Each row of a before or after table is a point. The points were changed in one or more steps. Then noise was added and the rows were shuffled. The steps act on how far a point lies along the listed directions, d1 being the first. Write out the steps. A step turns or swaps two directions, mirrors them in a line or flattens them onto one, adds a multiple of one to another, or multiplies one. Angles are multiples of 10 degrees, from the lower direction toward the higher: turns from -170 to 170, lines from 10 to 170 but not 90. Use the fewest steps. Two steps may share a direction if one is a turn and the other turns, adds or multiplies; they go together, in the order done. Otherwise the lowest direction goes first.
(in the rows, 128 means zero)

Directions:
(1): [138  77]
(2): [ 77 118]
Before, 11 rows:
[[128 132]
 [176 177]
 [ 86 141]
 [134 131]
 [157 135]
 [127 131]
 [158  79]
 [ 89 123]
 [ 76  68]
 [115 206]
 [125 192]]
After:
[[148 105]
 [103 164]
 [ 97  78]
 [ 47 142]
 [130 134]
 [115 172]
 [137 126]
 [183 159]
 [135 133]
 [191 179]
 [192 112]]
Steps: turn d1 and d2 by 60 degrees

Directions:
(1): [144 189 131]
(2): [ 71 142 151]
(3): [149 119 187]
Before, 9 rows:
[[134 124  99]
 [  7 157 164]
 [163  97 190]
 [133 117 108]
 [142 101 106]
 [136 133 115]
 [151 113 144]
 [152 156 101]
 [155  94 164]]
After (9 x 3):
[[165 132 120]
 [157 130 154]
 [140 130 114]
 [129 140 119]
 [180 117 201]
 [115 170 107]
 [134 142 106]
 [ 27  39 107]
 [177 120 176]]
Steps: turn d1 and d2 by 60 degrees; add -0.5 times d2 to d3

Directions:
(1): [187 131 115  87 178 135]
(2): [ 68 157 129 102 179 111]
(3): [112  60 120  83 115  98]
(4): [118 139 173  79 102 180]
(5): [115 146  53 108 103 155]
(6): [147 174 135 100  90  71]
Before:
[[ 97 181 152 101 153 100]
 [ 76 147 139 139 172 115]
 [ 79 107 118  93 181 126]
 [102 180 160 142 127 130]
 [112 174 137 118 175  97]
 [176 139 143 183  49 133]
 [161 159 151 179 100 152]
 [130 132  69  94 105 109]
 [ 77 198 141 161 148 109]
 [123 199 158 115 154 128]
 [ 78 112 133  64 144  67]
 [109 203 117 126 154 104]
 [ 63 128  83  61 120 214]
 [149 149 151 172  80 126]]
After (14 x 6):
[[106 185 150 133 137 130]
 [ 99 107 144  57 158  67]
 [142 148 142 191  40 128]
 [ 97 101 122  88 191 127]
 [132 122  74  91 100 105]
 [ 84 206 130 148 162 115]
 [116 182 145  93 166 106]
 [ 90 150 136 129 185 119]
 [122 198 109 111 158 107]
 [148 166 146 182  96 156]
 [ 70 117  81  50 126 208]
 [125 157 148 173  79 121]
 [132 175 133 113 181 105]
 [137 199 150 107 157 135]]
Steps: turn d1 and d2 by -20 degrees; turn d3 and d5 by -10 degrees

Directions:
(1): [163 131  78 176 113  85 164  94]
(2): [173 137 140  80 159  96 177 169]
(3): [123 129 203 163 149  76 117 107]
Before, 14 rows:
[[141 137  79 142 113 118 153 128]
 [126 122 165 130 134  87 136 128]
 [101 137 167 123 117 173  78 124]
 [129 115  88 162 105 125 131  88]
 [122 123 155 162 116 124 139 133]
 [121 119 121 193 120 101 139  78]
 [112 123 159 134 128 126 123 127]
 [105 129 183 110 138 137 116 158]
 [118 132 191  82 157 125 116 151]
 [ 95 138 181 156 131 139  99 117]
 [102 126  62  66 113 213 104 161]
 [105 132 143 125 127 142 100  99]
 [144 127 100 117 117 101 140 127]
 [ 99 128 161 119 102 144  71 123]]
After (14 x 8):
[[112 125 174 140 132 118 118 125]
 [121 119 136 200 124  90 141  72]
 [144 125  95 115 116 106 141 127]
 [141 135  63 135 108 127 154 135]
 [106 133 147 128 128 140  96  98]
 [105 126  11  43  99 248 109 176]
 [119 128 207  90 161 114 115 145]
 [ 96 128 168 121 103 139  72 121]
 [124 124 170 168 121 115 138 132]
 [106 129 196 116 143 129 115 154]
 [129 117  82 162 103 131 132  88]
 [101 134 173 127 117 169  76 124]
 [ 93 138 203 164 139 125  95 112]
 [123 123 186 142 139  73 136 123]]
Steps: multiply d3 by 1.6
